Rows are points. Each copy is the shape, with its points in the same order, stretched, turned, moved and blurred by noise. Is it also mirrored, or only turned?

Shape (5 x 2):
[[ -2  11]
 [ 15  -5]
 [-32  28]
 [ -1 -73]
 [-17  -3]]
Copy 1 (5 x 2):
[[ 24  -4]
 [ 13  14]
 [ 32 -31]
 [-72  15]
 [  2 -13]]
Copy 1 is: mirrored
Copy 2 (5 x 2):
[[ 31   0]
 [ 13   1]
 [ 52  -9]
 [-29 -29]
 [ 22 -12]]
Copy 2 is: mirrored
Copy 3, 5 rows:
[[ -5  16]
 [  2  -8]
 [-18  54]
 [-32 -65]
 [-22  13]]
Copy 3 is: only turned

Shape (6 x 3):
[[ 30 -36  36]
 [ 28  50  25]
 [-14  -4 -16]
 [ 32  -9 -41]
 [-36 -35   5]
 [ 18  41 -30]]
Copy 1:
[[-11  18 -22]
 [  7  51  18]
 [ 17  -5  10]
 [ 47  15 -14]
 [-16 -28   8]
 [ 46  24  21]]
Copy 1 is: mirrored
Copy 2:
[[-25   7  12]
 [ 29  29 -34]
 [ 19 -34  -1]
 [ 54 -21  31]
 [-18 -45   6]
 [ 64 -10  -8]]
Copy 2 is: only turned

Shape, 7 rows:
[[ 11 -23  18  -2]
 [-33  23 -33   1]
 [ 32 -51   8  31]
 [-52 -53 -14  -2]
 [ 15  -9 -29  -6]
 [ -7  45  15  18]
 [  0 -14  11   8]]
Copy 1 (7 x 4):
[[ 32  12  27  17]
 [ -5 -31 -11 -53]
 [ 56  -5  69  16]
 [ 80  -6   4 -49]
 [ 15 -33   5   6]
 [-46  15  18 -24]
 [ 22   5  29  -5]]
Copy 1 is: only turned
Copy 2:
[[ 21   0 -21  21]
 [-47   9   0 -14]
 [ 32 -42 -49  30]
 [-57 -11 -16  56]
 [-18   5 -36 -17]
 [ 15   4  22 -16]
 [  9  -7 -11  18]]
Copy 2 is: mirrored

Shape:
[[-39 -20 -11   3  18   3]
 [-10 -29   6  18 -39   8]
 [  6  41 -70 -37  16  31]
 [ 15 101   0   1   3  19]
 [ 32 -59 -28  51 -14  40]
 [-12  15 -12  23  21 -35]
 [ 20 -29  -8 -32  -9   2]
 [ 13  10   5 -30  22 -24]
 [  4  -8   0  12  28   6]
 [ 43  -7 -39  12  16 -16]]
Copy 1:
[[  22   46   20   13  -12   24]
 [ -28   -9  -13   13   20   27]
 [ -38   48  -14 -101    2   17]
 [ -50  -27  -60   -3  -19  -51]
 [ -23   10   54  -54   55   16]
 [  22   43   -3   31   26  -34]
 [   2  -11  -14  -51   26   34]
 [  33   -5  -22  -19   10  -13]
 [  27   12   21   -7   13   -7]
 [   9   27    7  -62   75  -26]]
Copy 1 is: mirrored
Copy 2:
[[ 15  16  32  53 -18 -16]
 [ 16  37  16 -33   7 -16]
 [-26 -13  -1  80  53 -25]
 [-37 -49 -45  46  -6 -30]
 [ 51  -5  37 -43  46  35]
 [ 23   5 -11  53 -25 -21]
 [  0  46  19  13  16  13]
 [-11  38 -16  51 -14   4]
 [ 22   1   0  36 -18  10]
 [ 37   7 -32  14  31  12]]
Copy 2 is: only turned
Copy 3 (10 x 6):
[[  0  21 -32  28  27   1]
 [ -2  29 -17   5  -6  31]
 [-35  13 -16 -25  12 -85]
 [-18  25  61   0 -22 -64]
 [-24  17 -14 -22  39  45]
 [ 23   6   3   4  15 -12]
 [-21 -15 -33  -3  -6   7]
 [ -7 -23 -10   9  -5 -15]
 [-13  -4  -6  14  25   8]
 [ -3 -19  -6 -33  22 -13]]
Copy 3 is: only turned
Copy 4 (10 x 6):
[[  2  -5   8  11 -23 -20]
 [ 37 -39  11  10  -4  10]
 [-52 -24  46  -7   9 -11]
 [-62 -69 -10 -44   4  -7]
 [ 56  -6  57 -21 -29  38]
 [-28 -12 -12  -5 -25   7]
 [ 14  -5  12  -5  21  11]
 [-16  -6 -16 -11  17   3]
 [  0  -4   8 -27 -16   9]
 [-12  -7  25 -16  -4  41]]
Copy 4 is: only turned

Shape:
[[ 32  23 -15 -24 -28   3]
 [ -9 -36  12 -42  25  36]
 [ -7  17 -29 -11 -51 -29]
 [-16  11 -26  67  -6 -35]
 [-18  -5  25 -33   9 -12]
 [ 35  59 -57 -16 -15  -4]
 [ -9 -48  -3 -28  14 -11]
 [ -2 -20  21 -43  -2  44]
 [-10  -7  -4 -21  -4  60]
 [ 36 -16   5 -18  -6 -20]
 [ -4 -37  18 -26  22 -33]
 [-17  -5   1  47   5   3]]
Copy 1:
[[ 21  21 -28   5  20 -27]
 [  9  55   5   6   4  35]
 [-19  23 -46  17  25 -27]
 [-54 -42   8  -4 -37 -16]
 [ 20  29 -42  29 -19  12]
 [ -1  20 -23 -13  -4 -65]
 [-15  45   9  34  -5  17]
 [ 29  53 -16   3  30  39]
 [ 11  42   2 -30  35  37]
 [ 15  11  -5  39   0 -14]
 [  0  27 -11  53 -30  -2]
 [-34 -25  11 -12 -27  17]]
Copy 1 is: mirrored
Copy 2 (12 x 6):
[[  2 -19 -45 -27 -23 -20]
 [-71  11  22  14  14  26]
 [ 36  -2 -48 -28  21 -13]
 [ 50  -4 -26  32   9 -52]
 [ -5  13  25 -33  13  30]
 [ 23   0 -74 -33 -48 -68]
 [-32  17  12  11  37  62]
 [-64  -7   9  -3  11  25]
 [-62 -21  -2  16  -8 -34]
 [  3 -10 -16  -6  -8  32]
 [ -8  26  26  -7  26  68]
 [ -3 -13  11  33   8 -41]]
Copy 2 is: only turned

Shape (12 x 8):
[[-21 -25   3  28  11  -1  15   2]
 [-33 -28 -11  10 -10 -38 -32 -20]
 [ 22 -29 -24  -8 -16 -19 -34 -10]
 [-46  14 -21  30   7 -46  14 -34]
 [-39 -32  47 -46 -35  45  -3  28]
 [-20  11 -21  -2 -15  23   0 -22]
 [  9  14  43  33  35  19 -26 -15]
 [ 31  10  12  36  -5 -27  30  39]
 [ 27  27  45 -51   0   9   6   2]
 [-13   3 -37  -1  13  31  23  18]
 [-30 -24  46  -7  27 -36 -38 -10]
 [ 14  23  43 -29  -5 -27 -41  36]]
Copy 1, 12 rows:
[[-30  20  15  18 -10  36 -14   9]
 [ -9  22   3 -30 -33  -1   1  53]
 [ 22  11  16  -3 -26 -41   5   2]
 [-40  44 -22 -49  -6  64  19  54]
 [  8 -41  58   8  16 -57 -83  14]
 [  5 -11  17 -32  27  -8   7  22]
 [-16 -29 -32  27  48  -2  15  31]
 [-66  34  -5  40  29  28   0 -53]
 [ 19 -32 -17   4  44 -49 -45  -3]
 [-15  -9  29  -8  -6  30   9 -31]
 [ -7  -5 -28  -1 -28   0 -28  70]
 [-23 -31 -27   3  21 -48 -11   1]]
Copy 1 is: only turned
Copy 2:
[[-41  -2   9  11   8  14   6  15]
 [-50 -27 -11  29 -40  44 -16   2]
 [ -5   1 -19  22 -30  57  -5  -1]
 [-42 -42  31  28 -30   8 -58  14]
 [-69  11 -46 -56 -14  -3  45   9]
 [-19 -14  18 -19 -45  12 -10  22]
 [  7 -30  -6   7  -6  14  65  10]
 [ 22  11 -35  35  47   0   9  19]
 [ 20 -14 -43 -36   0 -10  33 -18]
 [-19  27  38   1 -18 -10  -3  19]
 [-48 -39 -29  19 -17  32  29 -26]
 [ 10  -7 -78  19 -11  -7  46 -22]]
Copy 2 is: mirrored

Shape:
[[-22  12   9  34 -39  17  18  19  -1]
 [ 43  25   3  43  63   8  55  23  55]
 [ 27  -4 -10  59 -28 -44  13 -31 -46]
 [ 86   0   2  73  68  32  47  21  22]
 [-24   4 -33 -33 -10  -9  -7   8   0]
 [ -1  49  -7 -15   5  14 -35  26  27]
 [ -7  -2  -6 -11 -53  17  -2 -25  17]
 [ 12 -36  41  25 -10 -49 -13 -24 -25]
 [  7  11   8 -46 -24  -3  -4  19 -19]
 [ 32 -21 -17 -24 -38 -41 -22  43  -3]
 [-21  16 -37  11 -25   5 -39   6  31]
 [ 17  55 -36  18 -29  -6 -37 -11  38]
 [ -1   2 -23   4 -12  39 -12  18  -4]]
Copy 1, 13 rows:
[[ -6  -3  33 -20  25 -18  33 -41  28]
 [-45   9 -37 -43 -69  19  -1 -22 -21]
 [-42 -11   8  32  28 -63  46 -38 -71]
 [-66  43 -34 -54 -77 -23 -36   1 -24]
 [ -1  37  -9  -1  37  25  40  -2  10]
 [ -3  32  53  -7 -26  26   7 -41  41]
 [-31  -1  42   1  53  -5  15  16   7]
 [ 16 -42  17  47  18 -42   3  26 -81]
 [ -2  25   2  10  41  19 -29 -16  -5]
 [ 33  54  11 -13  24  11 -17   0 -49]
 [  3  28  64 -12   6   9  56 -21  30]
 [-33  23  85   2  -8  -1  35 -61   3]
 [ -7  55  28 -22  17  -6  10  -6  47]]
Copy 1 is: mirrored
Copy 2:
[[ -3 -24   0   2  16   2 -19   8  27]
 [ 10  -1   7 -49  11  10  20 -20 -76]
 [-31   7  12  57  28  -1 -27 -19 -14]
 [ 19 -17  43 -25  31  12  23 -37 -86]
 [ -7  -1 -14   5 -50  -3  -7  -2  11]
 [ 15  23  18 -27 -41  20 -23  13   8]
 [ 23  10  -8  17   1 -10   5  28  34]
 [-38  11   0  43  11  37  29  14 -17]
 [  9  13 -11   3 -27  28  11 -13  32]
 [ 22  10 -23  34 -43  50  -2   4 -16]
 [ 12   7  10  11 -42   0 -34  36   5]
 [ 28  44  17   8 -24   0 -52  32  -6]
 [ 13 -22  25   5 -22  -5 -11  -5  18]]
Copy 2 is: only turned
Copy 3 (13 x 9):
[[  2 -18  19 -10  17 -66   8 -15 -40]
 [  3  28 -42 -70 -10 -26  28  36  -7]
 [ 41  27   2 -14  36 -19  15 -56  -7]
 [ 25  69 -14 -60 -15 -22  16  43  11]
 [-12 -23 -32   8   4   2 -24  -6 -14]
 [  2 -28 -26  16  13  15   5  36 -13]
 [-19  10   7  22  12   1   0   7 -49]
 [ -5  15  11 -22  44  -1   5 -40  36]
 [-27 -10 -24  26  10 -11  -2   6  14]
 [-22   2 -34   3  53  -3 -38   7   9]
 [  4 -25  -4  -4  28   9 -12  20 -47]
 [ 20 -17 -21  17  40  26  15  27 -56]
 [ -1  -6  15   6   0  -7 -13  24 -28]]
Copy 3 is: mirrored
